Every row gives one point. A path goes straight from each point to the next, and from the last back to the first. The post is the endless flat space through its rows: a point in 2 columns, a line in 3, a plane in 4, and so on, so that a path can go around it. How many times does the path go around the post? Going back the other way cancels.

Post, 2 rows:
[[  7 -38  15]
 [ -2  13  24]]
Path:
[[-18 -19   2]
 [-24  22  42]
 [ 14  16  37]
 [ 18 -30  11]
 [ -7  14 -21]
 [ -7 -14   4]
 [-33 -24  16]
 [-15  -2  57]
 [  7  31  30]
 [ 28 -59   8]
 [ 23 -41  53]
 [  9  48  39]
 [ 13  18   7]
 [-24  -7 -18]
 [-11 -56  36]
 [  3  26  60]
 [ 36  -1   9]
 [  1  19  13]
 [-20   2  18]
 [-21 -35  -9]
 [  6   5 -16]]
Times around: 3

Post (5 x 6):
[[ 10   5   3 -15 -11  25]
 [ -1  -6   1 -24  -1  -4]
 [  6  -1 -20   6  17 -11]
 [ -6   9  -9  -7  10 -13]
 [  7   5  -4   0 -15   8]]
Path, 27 rows:
[[  7   8  -2 -21 -25 -14]
 [ 15  11 -12   3  15  -9]
 [ -2  15  -2  -4  15   1]
 [ 16 -20 -15  -2  15  11]
 [ -8  11   7 -19 -34  10]
 [  9   9  -1 -23 -25  -2]
 [  2   7   5 -12  -2 -19]
 [ 16  21  -4   8  26   4]
 [ 14  10 -11 -17  21  -2]
 [ -9  29   2 -12 -60  14]
 [ -8 -14  -6 -13  -8  12]
 [ -8   8  -1  -9   9   4]
 [  3   0 -16  16  11 -33]
 [ 23   2 -14   7 -16   1]
 [ -7  23  -7 -21  -7   7]
 [-14 -28  -1 -23 -16  -8]
 [-22  24  11  11 -20   3]
 [ 16   2  -7   7  18   7]
 [ 25   9 -13  -7  -2   3]
 [ 10  18 -21   1 -12  10]
 [ 10 -15 -14  -7   6  19]
 [ -3   2 -25  13 -10 -10]
 [  8   6 -11 -19 -20  -6]
 [ 26   4   5 -16   4  10]
 [ 15   1   6 -10  25  24]
 [ -5 -17  -9  -5  11   1]
 [  7   3  -9   3 -17  13]]
Times around: 0

Post (10 x 11):
[[ 12   3 -19  -6  -6  -7 -19  41  -3   6  -4]
 [-15 -11 -21 -39 -15  23   3  -5  13 -15  -9]
 [  6  20   4   3  -7 -12  -5 -15   1  -8  -9]
 [ 34  10   3 -14   7   6 -13  -9   9  -3  -2]
 [ 27  10   1  26  14  11  18   8 -15  19   4]
 [  2 -28   1  10 -22 -21 -27   9   3   9   8]
 [ 35   4  -2   9 -23 -15  -4  13 -17  12  -7]
 [ 16  -8  20 -25  -3  14 -33  12   8  10 -11]
 [-12   5 -24 -42 -13  -6  10 -25 -27 -16  17]
 [ -5 -11 -13 -26  -1  -7   8   6   0  -7  -1]]
Path (27 x 11):
[[ 40  -9  -8 -18 -36   6 -13   3 -17  -9 -28]
 [  6  10 -20  -1  28   0   4  11   2  -3 -11]
 [ -3  12 -17 -20  14   0  18 -20 -23 -15 -12]
 [ -5  12 -34  39  -9 -23  -8  34   8  -2 -14]
 [ 12  18 -31 -35   3   3   1   5   4  -7  -8]
 [ -7  29  -5 -38  20  15   8 -15  25 -15   0]
 [ 14 -13   4   7  20 -18   8   3   3  -2  29]
 [-14  27   5 -17 -13 -11   3   5 -39 -12 -11]
 [ 15   8  17  -3  -4  -4  17  20  -9  -7 -20]
 [ 29  -2 -15  -6 -34  14 -49  28 -26   5  -3]
 [ 20  26  -6 -20 -14  16 -19 -10 -14 -28  -7]
 [ 32  -1 -12   7  14  16   7  16 -24  11  23]
 [ 37 -15 -20 -18   5 -20   0  -6 -18 -10  -1]
 [-27 -14 -52 -30  10  -1  23 -14  15 -11 -11]
 [ -6 -16  27 -31  -2  20  -7 -25  11   7   3]
 [ 20 -23 -11  -1 -14  10  34  39  10   8  -3]
 [ 31 -28  -8   4 -25   5  18  26 -23  15   0]
 [ 19 -11  -1 -23 -20 -15  12  -5 -19  -1 -16]
 [ 60  -2   7 -19 -22  21   0  -4  -2  19 -27]
 [ -1  12   0 -29  -6   7   8 -24 -12  -2   1]
 [ 12  16  33 -49  16  -3 -48  27  18  -4   3]
 [ 12  27   4  17   5 -35 -57  24   6 -11  39]
 [ 27   3  12  25 -14 -29   2  13   1  -1 -26]
 [ 45 -25 -24 -17 -23  43  13 -26  -2   1 -24]
 [ 31  -7 -17 -35  -1  -9 -17 -28  29  -4  -7]
 [ -8 -19   9  -6 -40 -22  -5 -18  14  -5  22]
 [ 25  19 -16  12  22 -43 -24  41  -2 -15  33]]
Times around: 4

Post:
[[ -3  12 -23 -22   9   5  -7   7  -8   4  13  19 -13  20]
 [-26 -12   1   4  -4   5 -18  18  -5   7  -8   0   6  -5]
 [  8  -1 -19 -24  25  -4   4 -33   7 -17  15  -2   8  14]
 [  3   8  14   1 -11  32   5 -23  15  -1  -4 -14   5 -14]
 [-30  11   3  -2   6  13   3  25   3  14  -5  -6   5  -7]
 [-10  -6   7 -14   3  -7  -4  -7  21  -4 -22  22  12   6]
 [ -7  -8  20   3  10  -9 -18  16  -6  16 -28 -16   7 -34]
 [  3 -14   1 -13  -9  -7  -7   2   6  10  16 -26  12   4]
 [ -9   0  10  22  -7  19   2  15  -6   1 -14  -5 -21  12]
 [ -2   1  -2   0  10 -23 -11  -5  27  -9 -10  12   8 -12]
 [ 24   0 -12   1  -6   4  -9   6 -12   0  21  12  17  42]
 [ 13  19   0 -10 -13   2  14 -27  -7 -17  15 -12  10  10]
 [-18  -3 -17   4   0  -3  -1  -3   3  23 -15   7  10  -4]]
Path, 24 rows:
[[  6  -5 -13 -11  -5 -13   7  -8   2 -14   7 -28  -4  -5]
 [-15  22 -27 -22  22  -8  10  16   2 -22 -13  21  -9  15]
 [-34  16   8  -5  -1  -4  -5 -17  41 -49   6   7 -60  16]
 [ -6  -2  12  14  -7 -35  -3 -22  32  -7 -19  20   9   1]
 [ -2   7 -17 -23 -14  -1   0 -23  13 -25  28  18  15   6]
 [ 21  19 -31 -18  -8   4  14 -10  12   7  23  -7 -11  14]
 [ -3 -14 -22   2  28 -10 -27   0 -17   8 -15   5  11 -11]
 [ 28  15  -5 -16  -3  13 -41   4   3  10  21  20  33  10]
 [-33 -23  16 -15  -5 -11 -17  15  13 -19 -12 -16  34  -2]
 [-24 -16   5 -37  -7 -16  22  15  12   2  13 -31   1   8]
 [-30 -17   4  27  -7 -13  10 -10   1   3 -11 -15  12 -11]
 [ 10 -27   2  16   7   4 -10   1   1  21  13 -39  25   9]
 [ -3   8  -7  26   4  -8 -19  21  29  -7  -5  20  30   5]
 [ -4  26  -2   4 -14  39   3  25 -14  11  -3 -12  -9 -27]
 [  3  -1  -1   5 -12 -18 -16  15  -8  -8   0  -9  15  -3]
 [  4   2  -3 -18  20  20 -16  10  -3  26  -7  -4   0  -6]
 [ -5  -2   5  31   1 -27 -14   4  -6   6   8 -21 -16  -1]
 [  2  15 -13 -26  -5  29  19 -57  12  -7  16  17 -19  -8]
 [  1  -6  -4   7   7 -18  -1 -16  14 -19 -28  11 -27  -7]
 [ -2 -15 -15   6   6 -19 -18  21  -9 -15 -11  17  22  31]
 [  1  -2 -23 -11  17 -20  -6  -1   8   9 -15  22 -13  -2]
 [  0 -16  -1  11 -10 -11 -13  -4   7  30   9 -12   4 -18]
 [ -6  13 -12 -16  15  21   3 -16 -29  10   3   0  -2  24]
 [ 12  -1  -2  19  -1 -12 -10 -38  16 -37 -15  18  26  -1]]
Times around: 0

Post:
[[ -1  19  11  -4  -6  -7   1   7 -11  16 -11   9  12 -10  22   2  18   7]
 [-17 -29   3  -9 -16   3  -8  -2   4  -2  25  -1   3   6  -8   6   2   6]
 [-16   5   0 -10 -12 -15  -1 -16 -20 -18   0  23  10   4  16  11  10 -11]
 [  7   2  -3   7 -15 -11  -4  19   6  -9  32 -12 -17 -11 -17 -28  12   2]
 [ 43 -10 -14  -9  -4  11   7 -24   0   7  13 -16   1   3   7   7   6  16]
 [  3 -15   0  -8 -13   3  -1 -15  23   6  10  11  -6  -4  -9  12  -6  -9]
 [  3   8  -9 -19   1 -14  21   5  -4  -2   1  16   2   2   8  -5   9   3]
 [  5   2  -6   7  -9  17 -13   8  25  -1  -2 -15  -6  12  11  31 -10  -8]
 [-10  10  -1  -7   2  -7 -24   9  22 -10   8  -5  -2  -7  15   7   3  -5]
 [ -8  11  -8   4  -4  17 -29   8  -3   5   0  10   8 -15   8  20 -17  15]
 [ -8  -5 -12 -15 -12   1  -9 -19  -4  10  10   3 -17 -16   7 -23   5  -2]
 [-19  13  19   1  10   5 -14  24  12  -4  12  10  17   6  17  -2   2 -36]
 [ -7  -7   0  -9  -4   4  -2   0  -5   5  25  16   0 -13  28  11  12  -8]
 [ 22   6 -16  -5  11   7   5  -7   0  35  -2  15  -5   2   6  11  30  19]
 [ 22   1 -23   2  -5  17  11  -3  18   3   8  -4  14  -1  21  -8  18  25]
 [ 18   1 -12   2   0 -15  14   0  13   1   4 -18   7   8  -5   5   1 -18]
 [-10  20   2  10   2 -13  22   6   0  -9  21  -5   4  14  23 -15  -3   4]]
Path (30 x 18):
[[-16 -14   4  -9  -7   0  -3  -5  21  16   7  -9   5  20   4  -8   8 -10]
 [ 20  -3  -6 -28   1   5   7 -19   8  -1  20  13  23   5   8  24   8  -8]
 [ 18  23 -18   5   2  16 -22  16 -20 -14   7   6   0 -13  -8  -2  20  -4]
 [  8  13   5  14  18  -9   5 -28  -4  18 -17  15  27   4  14  22  35 -12]
 [  5  -5  -9   6  16   3  -7  -2   6  10   8 -15   3  29   1   5  13   0]
 [  4 -25 -14  -6  -6  18   5   7  31  -3  43   7   5  -7  40   2  -1  -5]
 [  3   8  -3   8  -9   1  17   5 -40  22  30  30   5  -9   6  16 -14  -8]
 [-11 -21 -10   0  -2  25 -21 -10  37   7  60  -4 -13  -9   8   8  -1  -6]
 [ 21  30   3  13  -3 -16  -6  19  -8 -23  14 -15  -4 -28  -4  10 -19 -26]
 [ 20  15  11  15   1  -7  16   8 -20  14  -3 -13  -3   5  -6 -27  18 -18]
 [-19  -1  -6 -14 -16  -3 -22  -8   0 -19 -12   0 -11   3  32  26 -13 -21]
 [  0   4  -5 -14  -4   2 -11  54  12 -24  37 -21  -6   6  33 -20  -6 -16]
 [-35  -2 -10 -14   6  -1 -10  16  11  17  21  20  33 -14  -5 -14 -13  -8]
 [ -5 -20  11 -18 -40   9   1 -17  12 -17  -4  -5  -1   5   2  14   0  -6]
 [ -9   0  11   7  -6  10  -9  11  16 -32  15  -7  16  13  11 -13  25  -9]
 [ -5  -3 -14   5   1 -10   4  11  -8  -2  -5  -1   7  10  27  -2  38 -51]
 [ -7  -5 -18 -19 -16 -22   2   1  -1  -3  -6   0   8  -6  16   1  -8   7]
 [-13   9   2  -5  -4 -13  19 -16 -36  35   8  11  -2  11  13   4 -12  10]
 [  1  17 -14 -19  16 -23   3 -14  15   6   7  19   4 -11   9  20   3 -13]
 [-23  11 -15  -8  14  -6  -9  27  12 -14   4 -18   4   4  16  -8  -3 -51]
 [-17 -24  10   7 -56  -5   1  -2  19 -32  -1 -22   5  -9  18   5  15   6]
 [ -9  10 -24   9   9 -10 -13 -15  -4  14 -17  18  12  -1  18  25  -3  20]
 [-11 -10 -14   1 -24   2  -5   1  34  14  13 -13 -25   5  15   3 -21  -3]
 [ 23  -3 -18 -25  -7  -2  -4   9  -6   7  31  19 -17 -15 -16   7 -11 -30]
 [-18  18 -23  23  -7  -9  -5  17 -14  16  11  16  -9  -9  -5  16 -14  13]
 [ 35   8 -17  18   2  17   7 -28 -17  24   8  17   9  -5  21  20   6  17]
 [ 24  -4   0  22  16  18  -1 -12   2  21  18 -16   8  18  13  14   6  -5]
 [-23   5  24  10  -8   0  14  12 -35   2  23  23   6  -7   7 -17  23   5]
 [  3   7 -16   0   4  -1   0  21   3   2  14   5  15  -9  -6   0   1  -6]
 [ -6   3   5  -9   7  18  16  28   4  22  13  19  47  -8 -12 -27 -28   3]]
Times around: 3

Post, 17 rows:
[[ 25  13  11 -17  18  -7  26  -7   1  -9 -26   9 -14  14  18  10  10  -4]
 [  4   5  -3   1  19  28 -21  -7  -8   1  54   2   7   5  -9  -7 -10   1]
 [-41   1 -13  21 -25   3 -23 -25  -6   9  -6   2 -22   9  16 -23 -15  -8]
 [ -8  13  -4 -24  14  -2  16 -29 -11  -7  -3   7  -9  10 -18  -9  -3  31]
 [ 23   6   7   1  -2  -6 -26  16  -1 -11  -5   3  30 -13  -1   4  30   4]
 [-24  19  -7 -28 -23  -4  -8   7 -30  11   7  12  -3  16   6  -1  -2  10]
 [  3  -8  -5 -15 -17 -16 -11  11 -12  -5  23 -37 -21  -3  16 -21 -36   0]
 [ 22  -2  10  -3 -13 -18   4 -27  14   4 -17 -10  12  11  19  -2 -29  27]
 [  5 -22   9   6  29 -21  12   8  14   8 -20   8  12 -29   7  17   9  19]
 [-12  -6   8  -9  -3 -30  -1   0   0  -2 -23  18  -3  16 -13  31  22   2]
 [ 15 -17  38 -30  18   3  13  -4  12   8 -15   7  -3 -17   5 -17  -2   0]
 [  1   3 -14 -29  17  -4  -5  -7 -31 -29  51  24  -7   5  14 -11  -8  -3]
 [ -3   4 -15   9 -10  14 -13  -9  26   3 -16  15   6   1  -6   9  -3   8]
 [  9  16   1   7 -15 -10  10  11   9   6  18 -18  -1  14   2 -41 -23  -2]
 [-20  16 -14  -9  23 -21  -9  -6   7  31 -38  31   9   5 -38  17  26  -9]
 [ -5  30   5  -3   3  -5 -22 -11  -5 -19  13  12  -4   3  -3  15 -20  20]
 [ 17   4   4  -4 -21 -14   9   3 -18  -3  20  -7 -24  -6   3 -10 -26 -13]]
Path:
[[  1  13   6 -10 -23  18 -16  -8  -7 -11  -1  16   8  -6 -33 -11  -2   9]
 [  4  18 -11   5  -7  26 -12  10  -3  19 -27  20  14 -16  21   9  15  18]
 [ -5  41 -18 -37   1  -6   2  -8   3 -13 -26  18   0  13 -11 -32  25  27]
 [ -1   6 -24  -2  -6 -11 -21   3 -25 -15 -21  10   1 -44  -1  11  33  -6]
 [  0  10 -15 -20  13 -21  19 -13   5  -6   9 -22   2   6   4  -6  -4  24]
 [ 56 -21  19  15  32 -37   4   8  39   7 -10   8  18 -42  36   8 -19   1]
 [-17   3   7   8  -9 -20  31 -12  -2  16 -31 -17 -16  30  18 -17   1  33]
 [  5  45 -20  11 -20   8  -1   5  -8   6  34  -6 -13  21 -50   4   4  24]
 [-10  -7  -1 -21  13 -23   7 -32   8   9   8 -11   6  25  21 -14 -21 -12]
 [  2   1 -20 -21 -13 -10  21  42  -9  -9  -1 -14  10  -2 -16  26   8  11]
 [-35  21  26  11  45  -1  23   8 -11  46 -23  -9  13  35 -15  -4  15  -5]
 [ -3  -7   1  10  26 -15  13  -3  -6   4  19 -10  28  -4  31   5 -16  33]
 [  3  30  -8 -32   2  -3   3 -27 -29 -25   8 -12 -30   3  40 -31 -15  -3]
 [ 27   3  29 -15  32  12   8 -14   5   0   8  11  -7 -26  13   3  -1   5]
 [ 18  31   6 -45   3  10  30   9  13   6 -23 -60   7  18  27  -4 -37  41]
 [ 16 -15 -26 -34   8  11   2 -17 -31   3   2  -1  30   1  17   8  -6  15]
 [-10 -11  21  -7   3 -43   8 -10 -22 -38  -2 -13 -18 -24 -10  19 -22  -3]
 [ 17  -8  27 -27  37 -20  -1 -10 -14   1  15 -15  14 -11   4  31   5  21]
 [  7  13 -21  20  39 -30  -3  -5  54   2 -36  26 -21 -37 -29  -2  -6  -3]
 [ 19 -10 -18  -5  29 -22  14  38   0  13   8  -5 -14 -28  10 -10 -20  24]
 [-29  19  -4  -6  21  -2  -8 -22 -47  -7  16 -21 -12  35  -6 -13  -5   6]
 [  2  -1  -3  -7  21  11   9 -19  -3  10 -15  -7   3  -6  49  -3 -29  16]
 [ 28  -8 -10 -15  56  33  21  -5  14  31 -11   3  23   7  11 -36   3 -14]
 [ 12  -6  13 -39   6  -1 -35 -20  10  -6   0   5 -16  13  23  -7 -19  19]
 [ -5  -3  -3   6 -16 -15   2   4  -3 -14  10  34  -9   6  20 -16   3  17]
 [ 32  13  -3  -6  50  32 -17   0  16  -2 -40  27   9 -22   3   4  34 -26]
 [-16  21  17  -2 -48 -10  11 -10   7  -2 -34 -21  -7   7   3 -17 -42  34]]
Times around: 0

Post (17 x 18):
[[ 28  -4   4   9 -17  -8 -28   5  16   8  10  -8  12   3   6 -24 -18   4]
 [-39  -3 -13  -5 -20 -46  -8  -3  17   9  -8  26  -3  26 -11  46  -5 -18]
 [ 11   8 -16  27  -2 -17 -26  12  17  10   2 -14 -13   5 -10 -30 -10   7]
 [ 14 -21   6  14 -19  22  -8   0  13 -15  -4  -6 -10  -2  13 -18   0  10]
 [  8 -17 -18  10 -24   5  -7  -2  14   3   5 -16  13 -12 -17 -13 -15   3]
 [ 12  -2  11 -41  26  25   9  12 -16  -2  16 -16  -2  11  16 -30   0 -13]
 [ 30  -2   1  20   3  -7  -4   5  18 -11  -8  -1  -1 -20   5 -21 -19   8]
 [  0 -31   9 -25  20 -13   3  26 -15   4   8 -12   9 -11  12  -8  15 -30]
 [-10   6  -1  -3  -1   2 -12  15 -11   0  -9  -1  12  21 -14  14   3 -26]
 [ 27 -22  22 -37  10  -3  23  16  -2  -5  21  12  -2   4   3   1  26 -33]
 [-12  20  -5 -23  15   1 -29 -15 -23   0   3  21  -1  17 -18  16  16  -3]
 [ 10  -2 -22  23   1  12  -3  -6  -4  23 -13  -4 -10   4  16 -26  -6  -1]
 [ 23  -8  -7  18 -21  -5  -8   7 -10  -2   8  -5  -3  11  -2 -38 -22  10]
 [  9 -17   7 -27  -4  -6   2  24 -12   9  26   4  -6 -10  13  27  -4 -13]
 [ 11   7  15  19  -9   0  -6  15  16  12  10  13   1 -12   6 -28 -10  28]
 [ 16   5 -22  19  -5  -9  -7  12   1  -5   4 -16  16   2  16 -18   7   8]
 [ -4  -9  10  -6  -2 -25 -12 -12 -14   0   9  -5   2  32 -16  30   4  -4]]
Path (26 x 18):
[[ 21   2 -10  -4  10 -10 -36  -3 -46   2  24 -10 -18   7   3 -13 -10  -1]
 [  7  -2  18   5  -4 -26 -18   9 -10  12  51   8  12   8 -12  11 -14  19]
 [ 39  -1  -6 -29  28  37   7 -10 -21 -12  -2  29  -9  10  -5 -27  22  -2]
 [-21  10 -29  -4  19 -17 -30  19   9  20 -24 -48  26  14 -29 -33   8 -11]
 [ 28  -7 -13  -9  20   4   3   3 -30  30  28 -12   9  23  12 -35  -1   7]
 [-13 -20  -5  -1  37 -14  -5  10 -17  -9  -8  22 -20  -8   8 -32 -32 -25]
 [-22  18  -2  -3   2  -5  -8  17   2 -20 -10 -11  10  12  -4  -9 -41 -14]
 [ 19   2  25 -20   9   3   7 -20  -3  40   5  10 -21   7   1 -24  16  -9]
 [-21  -7  10   6 -11 -20 -25   2  22  16 -18  15  -5  -3 -17 -17  -3   8]
 [ 15 -22  -7  -5   9  36 -11  -2  12  -5  -8  17 -16  -2  17  22  22  -7]
 [ 10   2  -2  12   4 -22   0  38   7 -10  19  12  12  17  20  14  -2 -21]
 [ -2   0 -26  13   2 -24  -5 -19 -37   6  -5 -10  13  28  -8   1 -12 -32]
 [ 12  19 -12  31  15   4 -29  31 -26  -1  -7  -8   5  13 -10 -30   3 -20]
 [ 42  12  -2 -10  19  -1   5  11  11 -21  25 -21  34   7  10 -19   0   8]
 [ -2  17   0  -8  31   2   2  11  10  28 -19  49 -12 -20   8 -17   3   7]
 [ 24   3 -20  27  22  -2   1  -3 -16  23   1  -1  12  22   5  -5 -20 -25]
 [  1  -1  -9  -8   0 -13 -20  27   2  -3   5 -20  26  14  10  -8   8 -35]
 [ 29  -3  -5 -10 -29   6 -17  20  20  -2  18 -30  -8 -11  27  -6 -14  -8]
 [ 32 -18  14   2  -4 -39  -5   7   2  22   0 -13  -6  -4  27  -2   0  15]
 [ 20 -29 -13   5  -8  27  -6  -9  -3   9   3 -16 -20 -12 -17 -50 -32  20]
 [ 42 -50  -3  -1 -17  39  24  -5  -3 -34  16 -20  17   9   0  15  -5 -37]
 [-18   0  -8  23  15   5 -17  -3   0  16 -16   2  13 -10  23 -36   8 -25]
 [-27 -28   8  -7  -9   0 -23   5 -28  15  23 -20   6  15 -17  25 -25  -1]
 [  8 -18   0 -18 -42   4  35  30  30 -21  16  27  19  -2  26 -21  -7   2]
 [-23 -20  12  -4 -18   2  -9  -6  10 -10 -35  14 -25 -16  -2 -13 -21  26]
 [ -9   5  18  40 -27 -60  -2   3   9  -5 -16  37  -2  19  16  -6  -8  29]]
Times around: 1
